Each row of a before or after table is a point. One or more steps were done to the points. Then noise was added and the rows were shuffled. The steps act on columns, c1 being the first. Name the steps. A step turns or swaps two columns, mirrors them in a line or flattens them onto one, adds a multiple of one to another, or multiplies or shifts one. Angles are multiples of 10 degrees, from the lower column toward the higher: turns from -170 to 170, lines from 10 to 170 but not 90. Use the fewest steps. Two steps may share a column if one is a turn and the other turns, adds or multiplies; they go together, in the order done. Otherwise the lowest column goes first.

Before:
[[ 0.21  0.26 -0.83]
 [-0.28 -0.68 -0.66]
 [ 0.00  0.37 -0.28]
 [-0.44  0.24  0.19]
 [-0.70  0.16 -0.55]
 [ 0.28  0.26 -0.20]
 [-0.52 -0.43 -0.55]
 [ 0.08 -0.44 -0.11]]
After:
[[-0.15 -0.42  0.11]
 [-0.63 -0.68 -0.28]
 [ 0.20  0.28 -0.45]
 [-0.54  0.17 -0.66]
 [-0.26  0.34  0.01]
 [-0.84  0.27  0.21]
 [-0.60 -0.42 -0.56]
 [-0.27  0.24  0.24]]
Steps: swap c1 and c3

Before (13 x 6):
[[ 0.27  0.41 -0.09  0.18  0.40 -0.44]
 [ 1.01  0.20  1.15  1.03 -0.13  0.68]
 [ 0.82  0.58 -0.14 -0.03 -0.09 -0.28]
 [ 0.19  0.57 -0.30 -0.03 -0.09  0.44]
 [ 0.16 -1.25 -0.09  0.13  0.08 -0.34]
 [ 0.43  0.43  0.50  0.19 -0.18  0.29]
 [ 0.47 -0.07 -0.39  0.02  0.20 -0.35]
 [ 0.18 -0.53  0.66  0.03  0.03 -0.37]
 [ 0.17  0.25 -0.12  0.12  0.34 -0.27]
 [ 0.16 -0.54  0.26  0.62 -0.06 -0.41]
 [ 0.30  0.43  0.33  0.11  0.45 -0.41]
 [ 0.36  0.57 -0.19  0.11  0.56 -0.01]
 [ 0.40 -0.32  0.46 -0.03 -0.15  0.51]]
After, 13 rows:
[[ 0.41 -0.45  0.47 -0.02 -0.16  0.35]
 [ 0.49  0.08 -0.41  0.00  0.17 -0.36]
 [ 0.87  0.66 -0.12 -0.02 -0.09 -0.11]
 [ 0.32  0.54  0.37  0.15  0.46 -0.24]
 [ 1.02 -0.02  1.16  1.02 -0.17  0.72]
 [ 0.19  0.30 -0.12  0.14  0.35 -0.14]
 [ 0.31  0.53 -0.22  0.11  0.57  0.17]
 [ 0.28  0.52 -0.16  0.16  0.44 -0.26]
 [ 0.18 -0.33  0.26  0.60 -0.05 -0.58]
 [ 0.17  0.40 -0.33  0.02 -0.09  0.61]
 [ 0.20 -0.36  0.68  0.04  0.07 -0.54]
 [ 0.39  0.29  0.52  0.20 -0.16  0.44]
 [ 0.13 -1.05 -0.10  0.08  0.09 -0.75]]
Steps: turn c2 and c6 by 20 degrees

Before, 10 rows:
[[-0.52  0.17  0.74 -0.31 -0.01 -0.17  0.30 -0.37]
 [-0.27  0.25  0.65 -0.36  0.04 -0.23 -0.03 -0.51]
 [ 0.66 -1.06 -0.44  0.47  0.12  0.18 -0.01  0.26]
 [-0.17  0.36  1.06 -0.17 -0.22 -0.49  0.15  0.14]
 [ 0.25 -0.58  0.41 -0.56  0.05 -0.06 -0.52  0.71]
 [ 0.15  0.01 -0.08 -0.21  0.19  0.12  0.65  0.16]
 [ 0.37 -0.10 -0.31  0.14 -0.33  0.67  0.15  0.24]
 [-0.32  0.39  0.79  0.02  0.42  0.12  0.11 -0.05]
 [-0.02  0.53  0.27 -0.13  0.18 -0.34  0.00 -0.16]
 [-0.79  0.20  0.35  0.00  0.07 -0.41  0.02 -0.05]]
After, 10 rows:
[[ 0.34 -1.69 -0.44  0.48  0.13  0.18 -0.57  0.43]
 [-0.20  0.57  1.05 -0.17 -0.22 -0.49  0.06  0.22]
 [-0.52  0.27  0.75 -0.32  0.00 -0.17  0.30 -0.60]
 [ 0.59 -0.93  0.41 -0.56  0.04 -0.06  0.06  1.14]
 [-0.01  0.85  0.26 -0.12  0.17 -0.35  0.02 -0.26]
 [-0.40  0.31  0.34 -0.01  0.07 -0.41  0.68 -0.07]
 [-0.50  0.01 -0.09 -0.20  0.21  0.11 -0.46  0.26]
 [ 0.06 -0.15 -0.31  0.13 -0.34  0.65 -0.40  0.39]
 [-0.25  0.62  0.79  0.02  0.43  0.11  0.22 -0.07]
 [-0.10  0.41  0.64 -0.36  0.03 -0.24  0.26 -0.81]]
Steps: mirror c1 and c7 in the line at 150 degrees; multiply c2 by 1.6; multiply c8 by 1.6

Before:
[[-0.32  0.15  0.06  0.52  0.18 -0.66 -0.23  0.20 -0.49 -0.38 -0.38]
 [-0.69  0.36  0.27 -0.46 -0.28 -0.34 -0.52 -0.50  0.07 -0.68  0.60]
 [-0.80 -0.11  0.35 -0.12  0.13 -0.25 -0.46  0.16  0.24  0.14 -0.16]
 [ 0.33  0.29  0.05  0.53  0.08 -0.14  0.46  0.13  0.29  0.30  0.25]
 [-0.70  0.01  0.17 -0.38 -0.08 -0.12 -0.12 -1.56 -0.22 -0.08 -0.21]
 [ 0.91 -0.12 -1.42 -0.58  0.21 -0.01 -0.28  0.29  0.37  0.12 -0.31]
 [-0.80  0.80  0.00  0.06  0.04 -0.09 -0.26  0.26 -0.55 -0.02 -0.50]
 [ 0.11 -0.01  0.42 -0.54  0.29  0.32  0.24 -0.12  0.02  0.21 -0.52]
 [-0.37  0.43  0.34 -0.59  0.27 -0.41  0.45 -0.51 -0.01  0.27 -0.44]]
After (9 x 11):
[[-0.78 -0.05 -0.10 -0.01  0.11 -0.02 -0.43  0.46  0.21 -0.26 -0.16]
 [ 0.08 -0.04  0.29  0.08  0.28 -0.30  0.13  0.33  0.01  0.20 -0.79]
 [ 0.36  0.16 -0.11  0.09  0.12 -0.21  0.48  0.11  0.26 -0.22  0.58]
 [-0.68  0.18  0.54 -0.74 -0.22  0.79 -0.58  0.12  0.12 -0.10  0.08]
 [-0.34  0.15 -0.23  0.57  0.17  0.56 -0.27  0.12 -0.45 -0.45  0.21]
 [-0.76  0.60 -0.22  0.49  0.04  0.04 -0.31  0.06 -0.52 -0.11 -0.23]
 [-0.40  0.31  0.55 -0.07  0.26 -0.05  0.43  0.19 -0.04 -0.46 -0.75]
 [ 0.95 -0.13 -0.53 -0.19  0.18 -0.10 -0.33 -1.43  0.33 -0.02 -0.69]
 [-0.74  0.08  1.58 -0.09 -0.04  0.16 -0.11 -0.09 -0.19 -0.11 -0.41]]
Steps: multiply c2 by 0.7; turn c3 and c8 by 80 degrees; turn c4 and c11 by 50 degrees; turn c6 and c10 by 110 degrees

Before, 11 rows:
[[-0.30 -0.21 -0.17  0.83 -0.04  0.06  0.16 -0.26  0.22  0.00  1.83  0.22]
 [-0.56 -0.48  0.20  0.16 -0.64  0.15 -0.25 -0.14  0.28  0.08 -0.48 -0.09]
 [ 0.28  0.61 -0.39 -0.28 -0.71 -0.28 -0.23 -0.42  0.22  0.89 -0.32 -0.21]
 [ 0.31  0.56  0.24  0.29 -0.19  0.18 -0.17 -0.24 -0.54  0.51 -0.02  0.43]
 [-0.39  0.50 -0.22  0.11 -0.36 -1.00 -0.32  0.15  0.21  0.38  0.84  0.46]
 [ 0.21  0.39 -0.16 -0.38 -0.27 -0.24  0.76  0.98  0.06 -0.23 -0.26  0.07]
 [ 0.18  0.45 -0.27 -0.05 -0.40 -0.16  0.16 -0.29  0.21 -0.20 -0.05  0.52]
 [ 0.52 -0.37  0.77 -0.38  0.04  0.02  0.04 -0.11  0.27 -0.13 -0.41  0.36]
 [ 0.00  0.61  1.14 -0.48 -0.41  0.05 -0.28 -0.29  0.21 -0.10 -0.39  0.18]
 [ 0.09  0.31 -0.31 -0.52 -0.27  0.18 -0.37  0.22  0.21  0.12 -0.28  0.15]
 [ 0.40  0.13 -0.29 -0.42 -0.29  0.19  0.10 -0.38 -1.32 -0.17 -0.18 -0.14]]
After (11 x 12):
[[ 0.27  0.65  0.59 -0.29  0.48 -0.24 -0.52 -0.46  0.19  0.40 -0.28 -0.27]
 [ 0.16  0.34  0.22 -0.37  0.25 -0.22  0.46  1.01  0.02 -0.09 -0.25  0.01]
 [-0.37  0.45  0.28  0.10  0.27 -1.06 -0.62  0.14  0.26  0.17  0.93  0.47]
 [ 0.21  0.48  0.33 -0.06  0.30 -0.16 -0.18 -0.31  0.18 -0.11 -0.07  0.57]
 [ 0.12  0.35  0.19 -0.49  0.30  0.18 -0.67  0.25  0.17 -0.01 -0.27  0.16]
 [ 0.36  0.06  0.25 -0.41  0.35  0.17 -0.21 -0.39 -1.26 -0.05 -0.19 -0.13]
 [-0.27 -0.18 -0.04  0.79  0.20  0.06 -0.07 -0.39  0.22 -0.01  1.83  0.15]
 [ 0.04  0.60  0.61 -0.47 -1.06  0.08 -0.61 -0.27  0.19 -0.09 -0.42  0.13]
 [-0.56 -0.45  0.68  0.14 -0.07  0.16 -0.57 -0.13  0.28  0.07 -0.43 -0.11]
 [ 0.52 -0.33  0.07 -0.33 -0.85  0.03 -0.28 -0.01  0.28 -0.06 -0.39  0.39]
 [ 0.29  0.61  0.23  0.30 -0.19  0.18 -0.46 -0.25 -0.57  0.20 -0.11  0.45]]
Steps: mirror c3 and c5 in the line at 140 degrees; shift c7 by -0.30; multiply c10 by 0.4

Before:
[[-0.90  0.88  0.38 -0.26  0.17 -0.10  1.06  0.32 -0.51  0.60  0.00  0.63
   0.38  0.44 -0.36  0.02  1.25  0.40]
 [ 0.34 -0.10  0.08 -0.68  0.41 -0.31  0.12 -0.10  0.45  0.25 -0.56  0.88
   0.30 -0.28 -0.17  0.05 -0.18  0.28]
 [ 0.14 -0.01  0.05 -0.47 -0.07 -0.05 -0.14  0.42  0.20  0.22 -0.18  1.34
   0.50 -0.07  0.28 -0.26 -0.07  0.02]
 [ 0.32 -0.01 -0.06 -0.32 -0.11 -0.17  0.06  0.16 -0.23 -0.36 -0.29  0.14
   0.57 -0.45  0.11 -0.02  0.01 -0.35]
 [-0.03  0.35 -0.56 -0.04 -0.44  0.22  0.06  0.22 -0.40  0.04  0.03 -0.33
  -0.59 -0.05 -0.84 -0.29  0.41 -0.28]
 [ 0.09  0.09 -0.03 -0.84 -0.13  0.07 -0.12 -0.36  0.13  0.01 -0.08  0.17
   0.19  0.19  0.49 -0.13 -0.12  0.01]
 [-0.17  0.00  0.16  0.05  0.04  0.51 -0.37 -0.08 -0.19 -0.53 -0.11  0.10
  -0.54 -0.20 -0.63 -0.29  0.55 -0.35]
 [ 0.10 -0.10 -0.03 -0.08 -0.49  0.38 -0.13 -0.09  0.10 -0.21  0.41 -0.16
  -0.10 -0.76 -0.50 -0.13 -0.12  0.06]
 [-0.02 -0.65  0.03 -0.89  0.17 -0.36  0.03  0.23 -0.05 -0.15 -0.47  1.01
   0.71 -0.01  0.17 -0.51 -0.27  0.57]
 [-0.22  0.59  0.13  0.30  0.65 -0.14  0.01  0.38 -0.17  0.26  0.88 -0.26
  -0.41  0.14 -0.86  0.01  0.22 -0.06]
 [-0.40  0.62  0.90 -0.51  0.13  0.11  0.46  0.72 -0.53  0.97 -0.08  0.24
   0.35  0.91 -0.53  0.30  1.25  0.37]
 [ 0.34 -0.15 -0.43 -0.53  0.05  0.92 -0.11 -0.11 -0.21 -0.38 -0.07  0.40
   0.45 -0.03 -0.41 -0.15  0.19 -0.18]
 [-0.46  0.24 -0.09  0.25 -0.19  0.24  0.13  0.27  0.36 -0.29  0.16 -0.42
  -0.39  0.09 -0.82  0.14 -0.27 -0.38]]
After (13 x 18):
[[-0.29 -0.02  0.10 -0.92 -0.09 -0.05 -0.15  0.69 -0.12  0.24 -0.17 -1.08
   0.54 -0.05  0.27 -0.25 -0.14  0.02]
 [ 0.61 -0.09  0.11 -0.39  0.41 -0.32  0.13 -0.15 -0.30  0.26 -0.55 -1.00
   0.30 -0.32 -0.14  0.02 -0.36  0.27]
 [ 0.14  0.03 -0.17  0.03 -0.08 -0.19  0.03  0.31  0.12 -0.35 -0.31 -0.35
   0.57 -0.44  0.09 -0.03  0.24 -0.36]
 [-0.40  0.88  0.45 -0.41  0.18 -0.15  1.09  0.53  1.35  0.58 -0.03 -0.53
   0.41  0.41 -0.35 -0.03  0.03  0.41]
 [ 0.84 -0.12 -0.09  0.19 -0.51  0.34 -0.09 -0.16 -0.11 -0.22  0.43  0.05
  -0.10 -0.73 -0.50 -0.13 -0.05  0.03]
 [ 1.20  0.34 -0.56  0.32 -0.42  0.22  0.02  0.35  0.55  0.15  0.05  0.06
  -0.61 -0.04 -0.90 -0.35  0.25 -0.25]
 [ 0.38  0.57  1.02  0.05  0.12  0.10  0.45  1.15  1.35  0.79 -0.10 -0.54
   0.34  0.93 -0.49  0.28  0.08  0.37]
 [ 1.07  0.62  0.15  0.07  0.67 -0.14  0.02  0.62  0.30  0.24  0.88  0.40
  -0.36  0.08 -0.90  0.04  0.10 -0.08]
 [ 0.73  0.21 -0.11  0.24 -0.15  0.29  0.14  0.47 -0.36 -0.28  0.17  0.43
  -0.44  0.09 -0.85  0.10 -0.26 -0.39]
 [ 0.81 -0.02  0.03 -0.12  0.04  0.51 -0.37 -0.09  0.57 -0.54 -0.11 -0.06
  -0.51 -0.19 -0.62 -0.25 -0.01 -0.40]
 [ 0.99 -0.15 -0.45 -0.09  0.07  0.91 -0.15 -0.20  0.25 -0.32 -0.05 -0.69
   0.48 -0.03 -0.35 -0.12  0.14 -0.22]
 [-0.27 -0.61  0.02 -0.47  0.14 -0.40  0.03  0.37 -0.24 -0.13 -0.44 -1.29
   0.70 -0.02  0.16 -0.52  0.09  0.54]
 [-0.65  0.10 -0.03  0.25 -0.16  0.09 -0.14 -0.59 -0.15  0.02 -0.05 -0.79
   0.21  0.19  0.47 -0.13 -0.03  0.01]]
Steps: add -1.5 times c15 to c1; turn c3 and c10 by -10 degrees; turn c4 and c12 by 120 degrees; multiply c8 by 1.6; turn c9 and c17 by -110 degrees
